Rows are points. To make a cloud, some directions were put in groups of two or more. Within a group, all points are equally far from the middle, so they leave a hole (a ring in 2 directions, a hollow ball in 3). The other directions are filled evenly. Then the cloud was stretched, turned, moved and blurred a little. How many holes are there, and how many directions does each take, smallest first?

Cloud (20 x 3):
[[ -7  -5 -42]
 [ 25 -16  -7]
 [ 35  23 -16]
 [ -7 -39   6]
 [-31   3  15]
 [ 31  15  15]
 [ 29  21 -16]
 [-53   8  29]
 [ -7  47  36]
 [-47  32 -35]
 [-60  -3  18]
 [-20 -24  13]
 [-38  -6  18]
 [-27 -17  14]
 [ 38   3 -19]
 [-30 -12  21]
 [  3  40 -15]
 [ 26  10  17]
 [ 24 -18  25]
 [ -8  -7  10]]
Holes: 0

Cloud, 31 rows:
[[ -4 -37 -13 -18]
 [ 46 -25 -26  12]
 [-17 -33   1   3]
 [ 38   9  14 -36]
 [ 36 -56  10 -18]
 [ -1  -9  32  21]
 [  7  16  22  29]
 [  9 -38  37  12]
 [ 59 -16  12 -16]
 [ -5 -21  -6 -43]
 [-25 -17  23 -23]
 [  4  -3  24 -58]
 [ 28 -10  21  37]
 [  3  33   3  12]
 [ 34  -3  22 -56]
 [ -9 -32   7  22]
 [-20 -48  20 -16]
 [  3   4  20 -46]
 [ 53 -13  26 -40]
 [ 22 -34  53  -7]
 [  2 -39 -15  -7]
 [ 13  25   5 -16]
 [ -5 -24  24  24]
 [ 46 -16 -30  -6]
 [  7 -37  16  25]
 [ 57 -31  18 -25]
 [  6  37  -5  12]
 [ -7 -14  30  20]
 [ 17  -4  48 -10]
 [ 32  11 -38 -11]
 [  1   0  44 -31]]
Holes: 1 (3)

Cloud:
[[-19 -29 -21   0  36 -24]
 [ 38 -25  -6 -54   5  26]
 [ 48  -1   4 -24 -17  -8]
 [ 14  14  48 -29 -32  32]
 [  5 -10   8  47  21 -14]
 [ 21  25  37  -2 -16 -25]
 [-21 -46 -20 -18  18 -15]
 [ -2 -46  18   9 -23   1]
 [ 29  27 -11 -38   5  -2]
 [  3  33   0  -7 -39  40]
 [ 30 -17  44 -23 -23   4]
 [-26  16  33  24 -25  33]
 [  4 -11  -9   4 -49 -12]
 [ 32  23  32  -5  26  28]
 [-46  15  25 -17 -36   2]
 [ -9 -25  19   9  48  19]
 [  3  32 -26 -32 -16  14]
 [  9 -16 -43 -10  21 -24]
 [ -1   7  59 -29  -7  -7]
 [-26 -15  -4  -8 -48  -7]
 [ 21 -35 -16 -29  49  24]
 [ 19  41   5 -24  23  22]
 [  5  14 -21  43  13  -2]
 [-30  14   7 -24 -54  29]
 [-15 -35  22  12 -23  34]
 [-26   7  35 -56 -31  26]
 [ -4 -33  45 -40   9  -4]
 [ 35 -10   1  30  18  29]
 [ 25 -19  18  37  -2  16]
 [ 22 -28  41 -36 -24  15]
 [ -6  -1  13  49  -6 -14]
 [-28  14 -11 -58  -2   7]
 [  4 -27  38   3  15 -29]
 [-24  27  51 -23 -12  -5]
 [-26  19  31  22 -31  32]
 [-22 -17  43 -24  23  37]
 [ 28 -27 -17 -53  -5  -6]
 [-19 -31 -33  -8 -27  22]
 [  9 -28  12 -20  60  12]
 [-24 -46 -27 -15  12  -5]
 [-19   8 -15  27  37  14]
 [ 31 -39   3 -21 -14  44]
 [  8  52  13  -8  16  14]
 [-46   9  19 -47 -12  32]
 [ -8 -23 -34 -16  23  46]
 [ 46  -6   9 -24 -22  -7]
 [  8  -8  19  10 -27  54]]
Holes: 2 (3, 3)
